Rows are points. Examples show where two turns around zero, p and q, send a point. Where does a point land after both, in the order given? Backwards means that the second turn is done in reverse. Each puzzle has new turns, and all numbers are rounded.

Turn p:
[-3.6 -3.3] -> [-4.9  0.1]
[4.0 0.7] -> [ 3.4 -2.3]
[1.1 0.2] -> [ 0.9 -0.6]
[-1.5  2.1] -> [0.4 2.6]
[-0.1  0.3] -> [0.1 0.3]
Turn q:
[ 2.0 -1.1] -> [ 2.2 -0.7]
[1.4 3.3] -> [0.8 3.5]
[-0.7  2.6] -> [-1.1  2.4]
[ 0.8 -2.4] -> [ 1.2 -2.2]
[-3.4 -2.4] -> [-2.9 -2.9]
Where do these land?
q, then p backwards: [-4.0 -0.2] -> [-2.2 -3.3]
p, then q: [ 0.7 -1.0] -> [ 0.0 -1.2]
p, then q backwards: [3.3 1.2] -> [ 2.9 -1.9]

Turn p:
[ 0.1  1.3 -2.9] -> [ 3.0 -0.4 -0.9]
[-1.9  0.4 -3.1] -> [ 2.4  1.0 -2.5]
[-1.0 -2.6  2.4] -> [-3.6  0.6 -0.6]
[ 1.3 -3.8  2.3] -> [-4.2 -1.9 -0.4]
[ 0.7 -0.2  1.7] -> [-1.3 -0.2  1.2]
[ 0.9  5.0 -0.3] -> [3.7 0.8 3.4]
Turn q:
[ 2.8 -0.8  0.8] -> [ 2.6 -0.7  1.4]
[-0.9 -1.5 -0.3] -> [-1.0 -1.5 -0.2]
[ 0.6 -2.4  4.1] -> [-0.2 -1.6  4.5]
[-3.5  3.5 -1.6] -> [-3.0  3.3 -2.8]
[ 1.0  1.1 -2.9] -> [ 1.5  0.5 -2.9]
Where do these land?
q, then p: [-3.6 -1.1  0.5] -> [-0.8  3.1 -2.1]
q, then p backwards: [ 0.9 -4.1  1.2] -> [4.4 0.3 0.0]
q, then p: [-2.4  1.6 -1.6] -> [ 2.5  1.7 -1.4]
q, then p: [ 2.3  2.7 -1.8] -> [ 3.0 -2.2  1.4]
p, then q: [2.9 0.9 1.7] -> [-1.1 -1.2  3.1]

Turn p:
[-0.3  2.0  2.6 -0.1] -> [-1.7  0.9  0.2  2.7]
[ 1.6 -3.2 -3.3  0.9] -> [ 2.9 -1.4  1.0 -3.6]
[-4.5  2.9  2.3 -1.5] -> [-4.3  1.8 -3.2  2.0]
[-2.3  2.8  2.5  1.9] -> [-4.3 -0.3  0.2  2.1]
[ 2.4  0.8 -1.1  1.4] -> [ 1.4 -2.3  1.3  0.7]
[ 1.2 -3.3 -0.2 -0.6] -> [ 2.1  1.5  1.3 -2.0]
[ 1.9 -2.0 -2.8 -2.0] -> [ 4.0 -0.1 -0.9 -1.7]
Turn q:
[ 2.2  2.3 -0.8 -2.0] -> [-2.5  1.4 -1.8  1.8]
[-2.6  0.6 -2.4  2.5] -> [-1.2 -2.6  0.5 -3.3]
[ 0.5 -0.2 -3.4 -0.4] -> [-0.8 -1.4 -3.0 -0.8]
[ 1.0 -2.5  4.2  2.4] -> [ 3.4 -0.8  3.6  2.4]
[ 0.8  0.4  4.9 -2.2] -> [1.1 4.1 2.3 2.5]
[-2.0 -0.6 -2.5 -0.3] -> [ 0.0 -0.7 -1.6 -2.8]
Where do these land?
p, then q: [-2.2  2.0 -2.9  4.1] -> [ 4.7  0.7 -1.3 -3.2]
q, then p backwards: [-0.5  3.7  2.7 -0.9] -> [-1.0 -1.1  4.3  1.2]
p, then q backwards: [ 3.4 -2.3  0.1 -2.9] -> [-0.8 -3.7  2.9 -1.7]
q, then p: [-0.3  0.2  0.7  2.5] -> [-0.4  2.1  1.5 -0.4]
q, then p: [ 1.3 -3.5 -1.4 -3.2] -> [ 3.2 -4.0 -0.3 -0.1]
p, then q backwards: [-1.6 -0.1  0.9  0.4] -> [-0.3  1.7 -0.4 -0.6]
